Every row gives one point. The ring and each string are closed loops that go straight from each point to the next, and from the last back to the first. Before rounding, they use only three directions, however many columns there are. How many times does the string pass through the ring? Passing back the other way cancels.

Ring:
0:  19   0  43
1:  -2  23  57
2: -28  34  52
3: -46  36  34
4: -54  22  -6
5: -50  -2 -28
6: -40 -27 -30
7: -29 -39 -22
8:   0 -39   4
9:  16 -25  22
String, 16 rows:
0: -59 -34   4
1: -69 -38 -34
2: -55 -11 -56
3: -39  15 -55
4: -26  16 -19
5: -40  -2  15
6: -66   0  14
7: -74  14  -8
8: -65  21 -39
9: -65   6 -51
10: -62 -15 -55
11: -35 -21 -62
12:  -7 -10 -39
13: -14  -8 -11
14: -38 -26   0
15: -57 -42  -2
Times through: 2
String (20 x 3):
0:  -9  60  71
1: -50  48  71
2: -59  21  45
3: -68  25  33
4: -86  26  17
5: -63   3  11
6: -32   0   6
7: -28   4 -31
8: -32 -13 -60
9: -47 -42 -44
10: -58 -58 -10
11: -37 -28  12
12: -14 -12   5
13:  30 -25 -10
14:  55 -34   9
15:  17 -27  44
16:  23 -12  60
17: -19  -8  60
18: -16   3  23
19:  13  34  33
Times through: 3

Ring (9 x 8):
0:  23  32   0  32  62  62 -23 -29
1:   5  33   6  42  69  31   8 -21
2: -25  21   5  34  59  -5  21  -7
3: -43   9   3  16  43 -22  11   4
4: -48  -3   2 -16  22 -19 -24  12
5: -38  -5   1 -31  13  -2 -50  11
6: -16  -2  -4 -35  11  32 -76   0
7:  11  10 -10 -15  24  66 -78 -17
8:  24  22  -8   8  42  75 -58 -27
String (19 x 8):
0:  -27  -21  -30  -48  -15   44 -103   -4
1:  -48  -27  -46  -22  -13   26  -69  -10
2:  -26   -1  -19    0   22   24  -38  -10
3:   -6   18   20  -17   40   18  -43    4
4:   -7   15   41  -53   29    6  -70   23
5:  -26   -6    8  -57    3   13  -85   16
6:  -38  -21  -37  -29   -9   32  -77   -8
7:  -15  -16  -27  -48  -11   57 -110   -8
8:   14    2  -12  -42    7   79 -114  -14
9:    3   -5  -43   -6    7   85  -87  -33
10:   -4    6  -24    8   27   56  -50  -24
11:    6   24   16   -2   48   34  -38   -6
12:   35   37   23    1   59   64  -52  -15
13:   60   42   11   12   62  104  -67  -34
14:   18    7  -50   28   27  101  -62  -50
15:    1    4  -37   14   24   72  -56  -34
16:   -9    9  -12    5   32   38  -40  -15
17:   16   29   30  -17   49   37  -53    0
18:   15   16   19  -41   27   51  -89    1
Times through: 3
String (24 x 8):
0:  -21    5   26  -53   18    2  -70   21
1:  -10   18   28  -25   39    8  -44   11
2:  -25    5   -5   -4   29   14  -32   -3
3:  -57  -17  -34   -1    7   -2  -26   -5
4:  -82  -24  -18  -22    0  -44  -20   18
5:  -57   -3   16  -29   21  -40  -22   26
6:  -31   12   32  -29   36  -23  -28   23
7:   -9   20   26  -14   44    8  -33    8
8:  -29   11   41  -47   30  -24  -45   31
9:  -56  -17    1  -51   -3  -20  -61   23
10:  -56  -26  -33  -33  -13    6  -65    2
11:  -46  -23  -45  -15   -7   26  -60  -11
12:  -30  -23  -32  -49  -17   43 -103   -4
13:   17   13   24  -59   19   54 -108    6
14:   21   30   37  -29   47   40  -66    4
15:    6   19   13  -12   40   39  -52   -5
16:  -18   -3  -33    5   18   46  -49  -22
17:    5   -5  -39  -14    6   85  -94  -30
18:   26   12   -4  -31   21   85 -104  -17
19:   30   24   24  -36   36   64  -91   -4
20:    7   22   19  -16   42   35  -53   -2
21:  -25   -8  -33   -2   12   39  -52  -17
22:  -40  -24  -50  -18  -11   39  -72  -16
23:  -31  -14   -4  -62   -8   19  -96   13
Times through: 3

Ring, 10 rows:
0: -41  -4  -9  22  32  16  11 -43  21 -19 -34  12
1: -16  -6 -24  28  32  22  -2 -42   6 -28   5  16
2:   7  -1 -22  28  30  29 -19 -43  -3 -24  30  22
3:  17   4 -12  22  27  31 -26 -39  -4 -14  38  25
4:  15   7   3   7  22  24 -20 -25   4   5  34  23
5:   5   6  14  -6  18  16  -7 -12  15  19  22  19
6: -25   5  29 -16  16   6  14  -6  33  30 -19  12
7: -41   6  33 -12  19   5  17 -15  38  27 -44  11
8: -56   6  25   4  26  10  15 -35  38   9 -68  11
9: -55   3  14  13  29  13  14 -42  33  -3 -63  11
String (27 x 12):
0:  -14   -6   21  -34    9   -6   32   25   34   41   15    6
1:  -25    9   46  -30   11    1   17    5   40   49  -24   12
2:  -41    3   42  -32   11   -6   33   10   47   47  -37    6
3:  -39   -6   16  -18   17   -3   34    3   37   24  -22    5
4:  -56   -4   23  -17   18   -4   39   -3   45   24  -49    3
5:  -41  -10    4   -9   20   -1   35   -3   34   11  -21    4
6:  -34   -6    2    1   23    7   21  -16   27    4  -18    9
7:  -34   -3    2    7   26   11   15  -26   25   -1  -23   11
8:  -38    8    8   24   32   23   -6  -54   21  -12  -45   18
9:  -49    8    1   38   38   28   -9  -72   19  -27  -64   19
10:  -30    7    4   23   31   24   -8  -51   17  -13  -32   19
11:  -34    5    0   26   33   23   -5  -54   17  -17  -36   17
12:  -52    4   -6   39   39   25   -3  -70   19  -32  -62   16
13:  -41   10    7   31   35   27  -11  -65   19  -18  -55   20
14:  -28    2    5   11   27   16    3  -34   21   -3  -21   15
15:  -49   12   19   23   33   23   -6  -60   27   -7  -69   18
16:  -75   23   43   23   35   23   -6  -75   41    1 -121   19
17:  -60   -2   24  -11   21   -1   35  -13   45   19  -60    5
18:  -36   -8    9  -13   18   -1   32   -1   34   17  -17    5
19:  -25    8   17    7   25   18   -3  -34   23    7  -25   17
20:  -26   17   37   -1   22   18   -8  -34   29   22  -39   20
21:  -17   12   42  -22   13    8    5   -5   34   42  -17   16
22:  -11   -4   18  -26   11   -1   24   16   29   35   16    9
23:  -13   -3    7  -10   17    7   15   -3   23   17   10   11
24:  -10    9   17    3   22   19   -8  -27   18   12   -5   19
25:   -4   18   30    2   21   24  -22  -34   17   19   -9   24
26:    0   14   38  -19   13   13   -7   -7   25   40    4   20
Times through: 3

Ring, 8 rows:
0:   4   6  -4  68 -27  66 -26  10   4  33  -7  -5  20  15
1: -20 -10  -6  44   5  29   1 -44 -13  25  32 -13 -41  34
2: -13 -11   5  11  15 -21   1 -42 -24  22  35 -18 -29  11
3:  11  -1  20 -14   7 -59 -18  -2 -27  22  12 -18  29 -31
4:  18   4  31 -23   9 -66 -20  15 -23  17  -3 -13  44 -48
5:   7   4  36 -15  20 -41  -7   6 -14   8  -6  -3  15 -38
6:   3   7  26  19   7  11  -9   9  -1  12 -12   3   8 -17
7:   8  10  12  48 -16  46 -23  21   6  23 -18   1  26  -6
String:
0:  -26  -17  -10   32   13    6    7  -65  -24   26   51  -20  -57   40
1:  -50  -27    3    5   54  -20   40 -106  -30    8   73  -16 -121   49
2:  -18  -11   11    7   25  -20    9  -47  -22   15   35  -13  -43   12
3:    6    0   12   14   -2  -14  -18   -1  -16   24    7  -13   19  -13
4:   31    8   11    7  -25  -37  -44   35  -20   36   -9  -20   82  -41
5:   35    8   18   -9  -20  -62  -44   37  -25   34   -9  -22   90  -53
6:   25    7   19    0  -12  -41  -34   27  -19   28   -8  -16   64  -41
7:    2   -2   22   -6   15  -38   -8   -9  -20   16   10  -11    7  -21
8:    0   -5   38  -41   38  -83    4  -18  -28    5   16  -10   -5  -38
9:   19    4   46  -50   27  -98  -12   16  -26    7   -5   -9   41  -66
10:   28   11   37  -23    3  -61  -28   38  -17   16  -20   -8   67  -63
11:   28   12   24    6  -15  -23  -36   41  -10   25  -22   -8   72  -46
12:  -12   -4   23    3   27  -15    7  -27  -13    9   15   -4  -30   -4
13:  -21   -5   37  -12   48  -23   22  -35  -11   -4   14    5  -55   -9
14:  -17    1   43   -6   46   -6   20  -20   -1   -8   -2   13  -46  -15
15:   17   15   27   27   -9   21  -25   38    5   17  -31    5   45  -31
16:   18   11   15   33  -19   18  -31   32   -1   26  -20   -4   51  -23
17:   -9   -1   16   24   12   14   -1  -17   -7   15    8   -2  -20    4
18:   -9    3   11   48    1   50   -6   -8    4   17   -2    3  -16   13
19:   -7    1    9   39    1   32   -7  -11   -3   20    5   -2  -12    9
20:    7    6    6   43  -16   30  -23   10   -3   28   -6   -6   24   -2
21:   28   15   -3   64  -50   52  -51   49    3   43  -27   -9   82  -13
22:   10    9  -17   90  -48   90  -40   21    7   44  -11   -8   40   22
23:  -30  -11   -9   61    8   62    9  -54   -5   22   33   -6  -66   52
24:  -25  -10    1   37   16   28   10  -50  -11   18   32   -8  -57   34
25:   -6   -3    5   32    0   14  -10  -18  -11   24   15  -10   -8    9
26:    2   -1   -4   41  -16   18  -22   -7  -12   33   13  -16   15    9
Times through: 0

Ring, 6 rows:
0: -13 -20 -64   8 -46 -20  58 -13  33  -3   6  -1  -4   8
1: -36 -17 -58  18 -51  26  57 -22  22 -35  15  -5  -3 -14
2: -31 -16 -31  20 -22  52   9 -17  14 -49  28 -23   8 -22
3:  -3  -9  21  14  23  20 -45   9  10 -15  13 -42  15   9
4:  11  -3  34   9  24 -37 -27  25  14  31 -19 -34   4  45
5:  13 -11 -10   2  -3 -57  10  15  28  36 -14 -18  -1  42
String:
0:  -22   -6    6   20   -5   24   -2    1    8  -21    3  -28    4    4
1:   -4  -16  -17   10   -2    7  -11   -1   22  -14   18  -27   11    5
2:   14  -21    3    5   34   22  -74    6   21  -21   40  -48   28   -1
3:    5   -1   63   15   50   14  -78   25    1   -1    2  -55   17   24
4:  -21    6   44   24    7    2   -2   17   -1    5  -26  -31   -5   29
5:    1  -10    4   10    7  -11  -15    9   18    5    1  -29    7   21
6:   26   -9   28    2   35  -43  -50   26   21   33   -5  -40   12   44
7:   22    3   55    6   35  -65  -33   38   13   56  -36  -37    0   66
8:  -16   10   45   21    0  -30   17   23    2   29  -45  -24  -13   48
9:    0  -15  -19    8   -7  -16    3    3   24    3    6  -22    5   17
10:   24  -25  -45   -6   -5  -50    0    4   41   22   14  -18   10   26
11:   -7  -11  -16   11  -14  -18   19    3   22    6   -4  -17   -1   21
12:   -8   -9  -33    9  -37  -50   61    3   28   27  -23   -2  -12   35
13:    2  -27  -87   -2  -50  -50   66  -13   46   14    9    5   -3   16
14:    0  -36 -121   -5  -63  -36   73  -27   54   -4   30   10    2   -2
15:  -35  -18  -81   15  -72   -4   96  -24   30  -18    2   10  -13   -3
16:  -39   -6  -29   23  -45   12   62  -11   13  -18  -10   -6  -11    4
17:  -13  -22  -55    9  -30    9   25  -15   29  -23   24  -13    6   -7
18:  -27  -32  -96   11  -53   43   43  -36   35  -57   50   -6   10  -37
19:  -13  -34  -85    6  -33   36   12  -29   37  -51   56  -15   18  -32
20:  -11  -31  -67    7  -22   36    0  -23   32  -46   51  -21   18  -27
21:  -20  -28  -54   13  -17   61  -12  -24   24  -62   55  -27   20  -36
22:  -41   -4   10   29   -9   61   -1   -7   -1  -46   10  -31    4  -13
Times through: 3
